Rows are points. Each copy is the shape, with its points in the same order, turned, moved and blurred by noise. Is it also mirrored, or only turned?
In the rows, 100 means zero.

Shape:
[[115, 152],
[153, 141],
[44, 52],
[52, 89],
[107, 113]]
Copy 1:
[[141, 153],
[177, 142],
[71, 51],
[78, 88],
[133, 114]]
Copy 1 is: only turned
Copy 2:
[[88, 159],
[50, 167],
[131, 44],
[138, 71],
[92, 120]]
Copy 2 is: mirrored
Copy 3:
[[97, 158],
[132, 160],
[59, 38],
[52, 74],
[94, 114]]
Copy 3 is: only turned
Copy 4:
[[110, 152],
[149, 143],
[46, 47],
[52, 84],
[106, 113]]
Copy 4 is: only turned

Shape:
[[55, 65, 45],
[68, 128, 148],
[110, 129, 151],
[63, 47, 101],
[46, 91, 127],
[156, 102, 134]]
Copy 1:
[[18, 108, 41],
[101, 92, 149],
[138, 71, 123],
[34, 63, 82],
[49, 90, 135],
[146, 46, 59]]
Copy 1 is: only turned
Copy 2:
[[101, 121, 15],
[22, 131, 107],
[44, 109, 139],
[98, 163, 66],
[46, 157, 76],
[98, 91, 154]]
Copy 2 is: mirrored
Copy 3:
[[28, 60, 95],
[107, 137, 137],
[138, 128, 131],
[62, 62, 143],
[64, 108, 162],
[157, 81, 98]]
Copy 3 is: only turned

Shape:
[[41, 105, 102],
[67, 53, 98],
[140, 105, 111],
[60, 56, 115],
[132, 92, 112],
[139, 57, 76],
[41, 179, 118],
[113, 125, 91],
[123, 55, 111]]
Copy 1:
[[100, 61, 141],
[47, 64, 112],
[82, 144, 87],
[47, 67, 135],
[74, 134, 95],
[49, 111, 46],
[166, 94, 166],
[113, 121, 92],
[37, 122, 87]]
Copy 1 is: mirrored
Copy 2:
[[35, 86, 139],
[81, 51, 125],
[117, 132, 104],
[81, 53, 143],
[117, 118, 108],
[131, 84, 73],
[5, 151, 151],
[81, 133, 97],
[129, 83, 110]]
Copy 2 is: only turned
Copy 3:
[[75, 138, 86],
[59, 89, 81],
[139, 74, 123],
[52, 94, 95],
[123, 68, 116],
[116, 37, 79],
[123, 195, 118],
[143, 107, 99],
[94, 50, 106]]
Copy 3 is: only turned

Shape:
[[83, 33, 192, 102],
[109, 61, 110, 49],
[128, 124, 98, 99],
[110, 142, 32, 108],
[112, 137, 13, 48],
[159, 77, 88, 103],
[84, 123, 72, 123],
[90, 69, 60, 81]]
Copy 1:
[[113, 44, 159, 78],
[45, 100, 106, 102],
[100, 156, 78, 98],
[90, 170, 10, 95],
[27, 175, 9, 99],
[91, 137, 89, 148],
[110, 131, 36, 77],
[59, 99, 46, 107]]
Copy 1 is: mirrored
Copy 2:
[[145, 25, 165, 61],
[149, 99, 84, 50],
[127, 146, 109, 112],
[88, 164, 56, 138],
[101, 190, 33, 87],
[160, 117, 78, 128],
[73, 136, 90, 121],
[103, 102, 60, 82]]
Copy 2 is: only turned

Shape:
[[118, 70, 128, 88, 110, 129],
[96, 83, 148, 107, 104, 122],
[109, 148, 137, 88, 101, 96],
[76, 99, 113, 103, 102, 121],
[140, 107, 48, 129, 146, 53],
[129, 118, 92, 86, 101, 122],
[114, 103, 100, 70, 117, 107],
[90, 165, 115, 144, 43, 150],
[116, 90, 103, 86, 83, 94]]
Copy 1:
[[129, 82, 120, 104, 132, 122],
[112, 111, 131, 114, 117, 120],
[140, 145, 75, 93, 101, 126],
[88, 112, 103, 100, 111, 120],
[142, 74, 40, 136, 86, 40],
[126, 85, 61, 92, 110, 122],
[124, 97, 83, 83, 125, 98],
[90, 137, 60, 122, 56, 191],
[131, 87, 99, 80, 92, 106]]
Copy 1 is: only turned
Copy 2:
[[139, 85, 115, 82, 128, 126],
[117, 83, 153, 81, 117, 120],
[81, 67, 140, 139, 95, 131],
[87, 100, 124, 82, 99, 123],
[117, 89, 93, 152, 99, 26],
[111, 93, 100, 131, 113, 127],
[106, 72, 96, 116, 105, 117],
[75, 165, 148, 139, 69, 159],
[130, 81, 106, 101, 73, 110]]
Copy 2 is: mirrored
Copy 3:
[[133, 84, 152, 75, 107, 85],
[128, 94, 154, 97, 85, 65],
[100, 138, 122, 74, 99, 38],
[96, 92, 128, 102, 85, 78],
[143, 115, 39, 106, 150, 96],
[105, 119, 113, 58, 109, 95],
[102, 95, 118, 66, 126, 77],
[86, 168, 121, 84, 17, 92],
[122, 87, 104, 61, 94, 71]]
Copy 3 is: only turned
Copy 4:
[[85, 79, 135, 83, 98, 127],
[95, 80, 119, 119, 104, 138],
[132, 140, 103, 111, 120, 139],
[81, 94, 92, 113, 113, 112],
[118, 112, 131, 63, 195, 58],
[83, 134, 120, 77, 115, 109],
[102, 112, 108, 66, 121, 119],
[67, 175, 98, 168, 89, 103],
[111, 103, 118, 83, 96, 91]]
Copy 4 is: mirrored

Shape:
[[153, 52, 105, 66, 113, 82],
[97, 64, 97, 76, 129, 106],
[63, 150, 92, 73, 41, 96],
[134, 86, 126, 119, 134, 134],
[140, 57, 107, 56, 104, 85],
[106, 89, 80, 176, 111, 128],
[163, 77, 69, 17, 138, 81],
[70, 111, 143, 120, 90, 58],
[96, 133, 93, 76, 92, 79]]
Copy 1:
[[158, 106, 151, 84, 62, 123],
[119, 101, 130, 56, 97, 127],
[22, 124, 100, 117, 64, 82],
[131, 123, 106, 94, 111, 169],
[145, 114, 161, 83, 65, 119],
[95, 86, 62, 82, 87, 195],
[184, 130, 134, 68, 59, 70],
[64, 66, 129, 134, 116, 125],
[86, 108, 102, 112, 85, 89]]
Copy 1 is: only turned
Copy 2:
[[105, 133, 118, 63, 84, 46],
[84, 128, 92, 109, 104, 69],
[42, 64, 116, 76, 96, 165],
[130, 162, 102, 111, 88, 109],
[88, 127, 120, 67, 78, 53],
[166, 103, 72, 126, 103, 131],
[69, 152, 95, 22, 118, 37],
[95, 82, 166, 127, 114, 125],
[70, 99, 122, 72, 123, 126]]
Copy 2 is: mirrored
Copy 3:
[[141, 106, 102, 92, 164, 94],
[107, 72, 84, 73, 125, 103],
[66, 142, 89, 122, 49, 61],
[95, 99, 95, 107, 144, 159],
[140, 108, 100, 75, 157, 83],
[93, 63, 66, 165, 112, 155],
[111, 121, 64, 54, 192, 62],
[77, 86, 152, 142, 95, 88],
[61, 121, 91, 109, 107, 67]]
Copy 3 is: only turned

Shape:
[[81, 132, 90, 91, 62, 114, 79, 49],
[51, 117, 75, 124, 102, 115, 134, 109],
[78, 154, 69, 132, 162, 118, 119, 90],
[157, 75, 125, 54, 123, 44, 86, 76],
[139, 147, 151, 59, 73, 109, 105, 101],
[100, 96, 115, 47, 163, 92, 53, 54],
[159, 73, 126, 59, 124, 26, 66, 111],
[119, 99, 89, 71, 72, 125, 123, 125],
[77, 76, 145, 50, 74, 57, 77, 93],
[104, 90, 106, 150, 153, 122, 126, 67],
[103, 70, 107, 146, 134, 95, 74, 133]]
Copy 1:
[[143, 97, 86, 82, 87, 133, 44, 104],
[94, 92, 37, 103, 105, 99, 89, 146],
[72, 111, 5, 103, 135, 113, 70, 90],
[60, 87, 148, 59, 97, 71, 72, 35],
[150, 118, 117, 86, 110, 91, 118, 52],
[59, 114, 116, 29, 136, 133, 50, 58],
[42, 105, 172, 86, 106, 61, 73, 44],
[104, 114, 92, 90, 62, 96, 127, 103],
[103, 89, 167, 57, 119, 83, 73, 119],
[59, 44, 40, 98, 124, 126, 89, 76],
[34, 81, 101, 138, 128, 122, 96, 105]]
Copy 1 is: mirrored
Copy 2:
[[152, 132, 102, 76, 47, 116, 87, 73],
[91, 148, 100, 109, 98, 90, 88, 113],
[110, 146, 52, 109, 132, 84, 45, 91],
[140, 33, 106, 43, 122, 84, 116, 26],
[163, 64, 138, 45, 105, 134, 64, 101],
[108, 54, 49, 47, 81, 98, 68, 24],
[138, 12, 114, 47, 121, 49, 113, 42],
[133, 79, 108, 91, 105, 122, 121, 126],
[100, 57, 141, 37, 56, 85, 107, 65],
[100, 113, 93, 142, 135, 106, 66, 41],
[102, 61, 106, 145, 104, 48, 77, 75]]
Copy 2 is: only turned

Shape:
[[70, 117, 6, 94, 177, 116, 114, 92],
[93, 125, 113, 91, 122, 93, 65, 84],
[119, 84, 72, 103, 110, 93, 105, 84],
[85, 56, 107, 65, 112, 88, 115, 92],
[108, 102, 96, 63, 90, 143, 108, 98],
[125, 149, 86, 82, 86, 99, 65, 136],
[125, 144, 110, 68, 88, 91, 123, 83],
[117, 87, 116, 69, 111, 104, 117, 118],
[123, 66, 115, 82, 82, 115, 97, 125],
[119, 86, 98, 62, 91, 89, 128, 85],
[87, 138, 122, 86, 92, 147, 105, 97],
[70, 134, 88, 93, 85, 129, 65, 102],
[61, 148, 114, 106, 127, 90, 125, 133]]
Copy 1:
[[167, 119, 35, 109, 135, 89, 163, 62],
[148, 115, 105, 94, 91, 118, 70, 92],
[133, 70, 93, 86, 104, 71, 103, 88],
[97, 95, 88, 58, 72, 72, 92, 66],
[91, 71, 92, 77, 108, 134, 102, 77],
[133, 80, 91, 85, 98, 148, 101, 149],
[113, 85, 95, 48, 138, 116, 66, 112],
[103, 86, 115, 49, 91, 102, 105, 90],
[89, 56, 121, 71, 69, 106, 104, 101],
[101, 69, 86, 49, 107, 84, 89, 90],
[87, 101, 113, 95, 124, 148, 88, 86],
[108, 103, 80, 126, 98, 145, 87, 107],
[109, 157, 114, 87, 125, 107, 114, 122]]
Copy 1 is: mirrored
Copy 2:
[[93, 85, 99, 172, 144, 122, 5, 119],
[103, 137, 101, 133, 76, 90, 91, 84],
[100, 93, 73, 107, 104, 82, 80, 125],
[89, 131, 102, 89, 104, 114, 95, 149],
[124, 109, 81, 107, 108, 148, 109, 102],
[90, 94, 65, 121, 45, 129, 86, 58],
[112, 119, 80, 71, 95, 107, 82, 60],
[117, 107, 101, 80, 80, 126, 91, 119],
[110, 96, 83, 90, 69, 126, 127, 131],
[102, 116, 72, 67, 104, 113, 91, 119],
[120, 114, 112, 118, 107, 135, 120, 63],
[86, 115, 89, 152, 97, 129, 112, 67],
[75, 93, 153, 109, 90, 120, 72, 63]]
Copy 2 is: mirrored
Copy 3:
[[62, 86, 20, 149, 83, 147, 45, 74],
[104, 132, 109, 103, 86, 109, 87, 104],
[102, 80, 67, 103, 103, 114, 114, 112],
[101, 92, 95, 83, 151, 134, 107, 87],
[100, 112, 89, 137, 115, 117, 142, 69],
[92, 122, 118, 123, 46, 150, 139, 109],
[69, 136, 87, 88, 89, 105, 150, 96],
[95, 115, 93, 110, 133, 137, 137, 109],
[117, 89, 113, 120, 127, 133, 152, 109],
[91, 105, 76, 83, 129, 120, 143, 91],
[74, 131, 121, 146, 101, 98, 127, 76],
[93, 108, 129, 137, 67, 114, 102, 66],
[25, 123, 126, 123, 105, 130, 90, 113]]
Copy 3 is: only turned

Shape:
[[129, 104, 117, 96, 38, 51, 25, 117, 106],
[98, 122, 113, 69, 34, 122, 85, 95, 64],
[108, 90, 106, 105, 121, 93, 131, 82, 123],
[71, 78, 52, 165, 141, 135, 137, 82, 80],
[98, 116, 76, 91, 115, 109, 131, 72, 141],
[142, 145, 115, 74, 70, 108, 30, 123, 89],
[107, 130, 123, 118, 61, 121, 123, 110, 164],
[85, 69, 31, 108, 122, 141, 154, 117, 130],
[53, 115, 94, 87, 108, 100, 118, 100, 146],
[112, 110, 140, 92, 94, 106, 52, 132, 98],
[98, 163, 101, 93, 58, 82, 82, 144, 68],
[120, 81, 135, 85, 88, 81, 101, 132, 108],
[51, 47, 85, 122, 131, 134, 121, 92, 146]]
Copy 1:
[[116, 68, 59, 123, 73, 74, 135, 172, 113],
[101, 156, 115, 120, 98, 86, 120, 150, 91],
[59, 83, 93, 91, 110, 126, 90, 73, 118],
[69, 90, 92, 136, 146, 126, 107, 5, 54],
[28, 99, 87, 105, 106, 152, 89, 91, 97],
[116, 116, 66, 96, 42, 86, 118, 163, 66],
[17, 78, 124, 87, 86, 98, 115, 126, 80],
[58, 80, 126, 124, 119, 187, 129, 44, 78],
[42, 84, 93, 89, 142, 149, 96, 119, 82],
[120, 86, 93, 70, 78, 86, 102, 137, 76],
[92, 136, 62, 80, 101, 87, 164, 140, 74],
[104, 76, 106, 72, 95, 104, 120, 117, 122],
[71, 43, 130, 121, 148, 153, 69, 67, 77]]
Copy 1 is: mirrored
Copy 2:
[[54, 155, 57, 81, 73, 122, 81, 168, 58],
[95, 127, 115, 96, 81, 180, 105, 141, 109],
[106, 116, 107, 79, 92, 93, 76, 60, 111],
[134, 58, 161, 130, 57, 83, 109, 53, 106],
[122, 81, 85, 93, 104, 114, 86, 50, 118],
[104, 160, 75, 108, 116, 129, 102, 180, 93],
[99, 140, 48, 105, 57, 126, 102, 72, 150],
[125, 22, 107, 88, 74, 87, 116, 69, 132],
[80, 80, 84, 108, 112, 111, 82, 65, 143],
[90, 153, 101, 104, 89, 100, 69, 153, 115],
[58, 148, 107, 116, 117, 135, 140, 136, 103],
[77, 141, 101, 50, 77, 101, 84, 121, 123],
[103, 44, 109, 108, 50, 83, 57, 64, 148]]
Copy 2 is: only turned

Shape:
[[126, 63, 144, 60, 84, 74, 102, 159, 82],
[109, 87, 92, 101, 92, 143, 90, 85, 122],
[139, 49, 118, 114, 63, 149, 62, 133, 103],
[85, 97, 155, 120, 134, 147, 87, 138, 123],
[109, 129, 82, 139, 70, 108, 130, 128, 90],
[114, 119, 88, 73, 134, 150, 97, 82, 131],
[148, 115, 67, 111, 149, 66, 90, 89, 125],
[71, 133, 156, 108, 122, 81, 93, 136, 135],
[71, 138, 142, 68, 108, 93, 164, 86, 65],
[81, 54, 139, 62, 80, 73, 80, 104, 131],
[118, 99, 83, 150, 131, 102, 159, 156, 124],
[162, 125, 115, 120, 86, 117, 134, 83, 111],
[150, 102, 150, 149, 69, 125, 91, 106, 50]]
Copy 1:
[[73, 61, 87, 125, 98, 74, 125, 179, 104],
[128, 109, 145, 128, 93, 128, 92, 111, 119],
[125, 84, 130, 168, 76, 120, 73, 173, 133],
[72, 119, 156, 185, 135, 104, 109, 128, 107],
[115, 150, 71, 142, 89, 96, 111, 103, 140],
[134, 128, 160, 102, 136, 123, 107, 110, 94],
[155, 83, 96, 113, 165, 89, 96, 77, 115],
[40, 117, 124, 146, 145, 65, 101, 99, 112],
[74, 138, 107, 104, 80, 66, 166, 88, 59],
[53, 45, 132, 104, 87, 98, 94, 123, 113],
[117, 122, 85, 163, 145, 104, 160, 103, 164],
[156, 127, 126, 130, 91, 55, 118, 107, 128],
[137, 116, 101, 194, 58, 59, 89, 137, 95]]
Copy 1 is: only turned
Copy 2:
[[90, 61, 120, 101, 80, 108, 82, 195, 115],
[116, 118, 84, 103, 109, 127, 77, 92, 139],
[112, 122, 83, 146, 74, 138, 57, 147, 160],
[96, 128, 146, 131, 142, 138, 96, 124, 140],
[124, 140, 79, 105, 83, 108, 136, 123, 89],
[128, 111, 85, 79, 156, 124, 65, 91, 119],
[143, 80, 73, 112, 149, 48, 95, 99, 96],
[74, 127, 153, 91, 141, 75, 115, 142, 123],
[104, 94, 163, 47, 88, 128, 113, 105, 60],
[63, 67, 125, 75, 79, 87, 69, 135, 160],
[142, 97, 89, 125, 137, 112, 179, 142, 113],
[183, 120, 108, 93, 97, 94, 89, 119, 107],
[150, 140, 125, 153, 58, 113, 75, 143, 90]]
Copy 2 is: only turned
Copy 3:
[[109, 71, 137, 90, 67, 73, 110, 191, 116],
[119, 115, 112, 110, 122, 136, 81, 106, 107],
[127, 94, 77, 131, 96, 128, 74, 173, 112],
[106, 109, 177, 172, 120, 110, 71, 141, 115],
[97, 128, 101, 142, 62, 84, 109, 90, 72],
[135, 115, 156, 93, 121, 149, 78, 85, 101],
[122, 45, 141, 97, 73, 110, 65, 54, 95],
[89, 104, 194, 130, 101, 57, 61, 118, 112],
[101, 120, 178, 91, 125, 65, 159, 106, 60],
[86, 81, 136, 69, 128, 72, 79, 156, 144],
[98, 84, 142, 169, 46, 103, 122, 73, 122],
[168, 103, 110, 121, 98, 78, 109, 84, 79],
[144, 89, 87, 159, 102, 70, 98, 149, 39]]
Copy 3 is: mirrored

Shape:
[[89, 102, 78, 103, 109, 98, 114, 110, 101, 128, 114],
[92, 112, 85, 104, 85, 96, 108, 95, 123, 85, 121],
[90, 86, 70, 51, 94, 97, 119, 111, 111, 118, 92],
[85, 81, 116, 107, 109, 138, 97, 111, 99, 107, 114],
[94, 123, 119, 108, 96, 154, 100, 112, 103, 101, 106],
[101, 101, 84, 95, 106, 106, 98, 92, 93, 125, 116],
[93, 97, 100, 105, 104, 93, 119, 99, 93, 89, 105],
[87, 95, 86, 98, 107, 93, 86, 5, 92, 124, 112],
[119, 100, 114, 109, 86, 94, 117, 96, 117, 94, 109],
[89, 94, 105, 102, 72, 105, 89, 85, 89, 101, 121],
[86, 93, 118, 83, 52, 99, 118, 99, 95, 88, 70],
[99, 102, 114, 67, 95, 92, 102, 100, 97, 100, 91],
[96, 87, 102, 97, 105, 96, 85, 111, 107, 95, 45],
[132, 85, 94, 98, 98, 101, 115, 100, 89, 90, 102],
[115, 84, 119, 105, 86, 96, 113, 108, 104, 100, 101]]
Copy 1:
[[81, 105, 96, 85, 99, 102, 105, 119, 89, 118, 129],
[111, 100, 84, 86, 88, 89, 102, 92, 97, 78, 131],
[82, 72, 109, 52, 118, 105, 107, 95, 106, 117, 107],
[78, 109, 129, 100, 89, 118, 72, 104, 81, 97, 108],
[89, 128, 130, 95, 58, 122, 79, 91, 105, 91, 108],
[102, 106, 99, 84, 99, 97, 82, 109, 99, 122, 117],
[106, 110, 98, 98, 105, 107, 104, 100, 78, 91, 106],
[137, 89, 85, 121, 105, 65, 64, 69, 77, 163, 125],
[124, 95, 106, 103, 77, 92, 110, 118, 93, 85, 105],
[111, 109, 101, 90, 79, 83, 70, 96, 76, 95, 104],
[107, 91, 111, 66, 75, 99, 112, 73, 75, 92, 63],
[97, 103, 117, 79, 107, 79, 103, 89, 106, 102, 81],
[73, 91, 86, 104, 99, 109, 98, 89, 108, 105, 55],
[127, 98, 104, 89, 107, 114, 93, 121, 100, 100, 89],
[105, 94, 114, 96, 93, 98, 100, 120, 87, 92, 88]]
Copy 1 is: only turned
Copy 2:
[[83, 111, 101, 98, 98, 91, 124, 117, 102, 113, 112],
[89, 137, 96, 105, 77, 106, 105, 87, 97, 90, 121],
[79, 114, 87, 81, 121, 89, 105, 131, 117, 68, 122],
[77, 75, 122, 100, 89, 120, 95, 98, 94, 108, 110],
[96, 102, 144, 97, 85, 138, 93, 99, 103, 100, 89],
[107, 102, 103, 93, 97, 99, 117, 114, 100, 109, 124],
[89, 106, 99, 118, 105, 97, 114, 84, 95, 91, 111],
[148, 109, 100, 109, 112, 79, 91, 83, 114, 135, 178],
[100, 108, 101, 101, 75, 95, 114, 71, 109, 79, 105],
[108, 98, 104, 125, 76, 112, 101, 103, 101, 90, 134],
[99, 101, 98, 135, 99, 107, 85, 99, 135, 50, 105],
[109, 100, 101, 102, 107, 89, 91, 107, 97, 65, 108],
[105, 92, 66, 103, 118, 106, 74, 96, 113, 88, 75],
[105, 91, 88, 96, 101, 111, 131, 80, 101, 75, 110],
[94, 85, 96, 106, 81, 97, 111, 83, 109, 74, 101]]
Copy 2 is: mirrored
